Each wall is flat, endless, passes through zero and stands at right angles to its row. A trip goes straight from one point to another. List the walls that it crosses, first one first.
In the rows, 128 means zero.

Walls:
(1): [180 125  77]
(2): [101 121 107]
(3): [ 80  76 107]
(4): [ 82 215 102]
(5): [117 122 156]
(6): [ 87  73 184]
Trips:
[117 174  58] to [113 119  84] => 3
[111 192  45] to [ 64 186 141] => 1, 5, 6
[187 151 138] to [134 108 130] => 6, 5, 3
[107  83 103] to [ 88 124 161] => 1, 5, 4
[210  10  65] to [149 177 111] => 3, 4

Walls:
(1): [ 87 163 109 132 160 142]
(2): [206  73 144  80 185  84]
(3): [ 15 115  93  83 138 108]
(4): [128 142 145 174  56 146]
(5): [128 172 161 123 213 124]
(6): [179 109 136 151 178  99]
Trips:
[145  53 113 157 146 101] to [127  92  85  79  60  74] => 3, 6, 4
[160  29 120 123 160  76] to [182 147  81 200  70 101] => 4, 2
[107 153  18  66 129  76] to [155 108 157 116 103 121] => 1, 3, 6, 4
[216  69  98 107 183 128] to [179 128 145 105 132 117] => none
[155 167 151  93 138 137] to [183 115 159 119 177 114] => 1
[175 110 143  80 151 202] to [ 97 189 202  89  85  55] => 6, 4, 3, 2

Walls:
(1): [117  89 128 158 102 127 181 103 123 122 124]
(2): [ 96 183 150  95 101 146 135  97  93  60 145]
(3): [104  87 135 145  83 167 130 111 138 178 107]
(4): [195  60 138 119 128 122 110 129 113 124  99]
Trips:
[143 181  86 164 135 127 140  97 152 145 137] to [194 132 126 169 108 130 139  88 126 125  81] => 1, 3, 4
[165 143  78 144  95  79  94 104  82  97  88] to [163 180 120 156  84 165 104 121 178 163 156] => 3, 4, 2
[124 142 127 117  93 111 162 137 135 134 117] to [156 158 131  79 109 129 167 150  99  94 162] => 3, 1
[ 93 124 210 169   7 187 160 135 140 113 188] to [105 177 128 126 141 134 111 121  80 125  96] => 1, 3
[205 148 146 124  97 117  55 141  99  74 139] to [197 106  66 118 111 113 135 114 104  70 117] => 1
[121  91 138 117 123 125 148 121 145 102  83] to [136 136 148  83  77 206 179  85 106 107 133] => 2, 4
[170 142 210  76  97  90 120 118 123 110 170] to [134  96 138 110 137 125  92 108 121 122 105] => 3, 2
[162 157  94 101  96 145 149 103 168 108 132] to [ 97 134 130 158 172  84 124 143 151 150 193] => 1, 2
[160 135 114  68 135 113 133 143 169 136 138] to [ 95  95 109 124 106 150 160 146 136 116  64] => 3, 1

Walls:
(1): [ 82 135  87 148  80  95 157 127 126 131 183 117 132 105]
(2): [ 93 121 176 143 133 191 184   7 140 102 131 119 175 155]
(3): [102  94 125 157 139 192 100 195 120 139 172 111 150 133]
(4): [148 106 126 185 180 161 112 228 134 147 115  82 128  94]
(5): [161 180 200 113 148 169 135 109  56 101 176 238 153 215]
Trips:
[124 127 121 173 112 115 177 146  96 125 174 123 205 161] to [161 177 139 107  82 106 120 114  95 148  99 106 106 168] => 4, 3, 2, 1
[ 82  74 130 126 112  76  89 110 159 173  51  95  83  71] to [ 94  86 139  99 123  80  37 144 188 170 182 175 170 109] => 3, 4
[169  99 147 132 143 107 109 112  79 136 115  97  96 145] to [174 172 113  14 181 151 122 152 128 102 153 166  90  68] => 4
[164  76 112  43 153 144 149 183 154 149 127  42 149 147] to [119 166 140 100 141 115 154  81 139 144 125  33 158  92] => 2, 3, 1, 4
[ 83 114 114  58  65 166 120 118 183  87 144 178 205 123] to [107 160 148 121 146 134 165 126  99 129 108 204 108 152] => 3, 1
[152 140 152 142 102  87 118 148 117 124 116 159  82  74] to [203 174 157  53  67 110 167  75 132 179 156  74  97  79] => 4, 2
[164 183 138 148  87 128 188  96 183 129 102  99 127 106] to [157 133 155 111  97 101 155 155 140  53 134 185 165 166] => 5, 1

Walls:
(1): [111 127 158 104 177  83 120 189 135 119  89 176 101 118 192 155 156  84
 121  75 149 158 114  94]
(2): [199 128 104 166 102 159 119 115 126 157 129 145 175 147 111 145  58  87
  80 161 154 133 110 169]
(3): [105 133 135 114 109 168 161 216  67 130 130 129 166 170 105  88 174 114
  96 131 129  37 106  69]
(4): [113  80 182 107 149 117 173 147  96 169  96 112  88  99 155 189 159 176
   7  55 154 136 128 155]
(5): [153  46 170 159 159  90 167 103 158 165 160 180 130 144  52 134  53 169
 112 150 102 180 179 141]
(6): [113  72 105 137 114 100 116 120 164  89 124 137 118  55 134 101 154  48
 163 159 160 116 100 218]
(7): [152 117 198 130  83  90 103  57 128 187 177  55 109 142 174 122 137 100
 160 125 116 172 102 109]
(8): [176 143 181  67 128 102 134  85 112 133 117  84 173 169 163 173 137 127
 129 115 132 113  77 102]
(9): [ 79 105  99 129 177  55 168 156 214  85 138 123 144 140 214  75 121  95
 123 149 173 141 123 110]
Trips:
[165  91 197 110 133 125 161  97 149 127 171 109 153 162 126 124 121 118
 124  67 137 105 213  64] to [211 165 188 112 125 157 151 157 159  64 130 104 142 149 165 152 150 138
  84  67  84  65 109 111] => 9, 5, 7
[ 62 234 157  61 107 172 125 169 133 100  81  93 171 202 148 118 130  83
 154 113 106 115 189 187] to [131 130 130 184 113 125 185 146 120 114 123 194 162 182  66 159 125 120
 200 129 111 114 146 187] => 9, 1, 8, 2, 5, 6
[184 122 127  29 138 152  99 170  53 119  99 151  60 152  62 130 151  98
 157  85 130 120 100 200] to [124 127 131 136 161  82 154 107  75 124 167  84  65  57 130 144 159 188
 141 100 203 119 183  67] => 6, 7, 3, 8, 9
[158 169  98 190 109 113  53 176  69 114  79 151 120 116  99 125 136 125
 177 160 118 183 153  98] to [ 76 174 102 137 102 150 173 177 142  82 151 187 178 181 109  74 114  55
  44 234  99  96 209 135] => 3, 1, 9, 5, 6
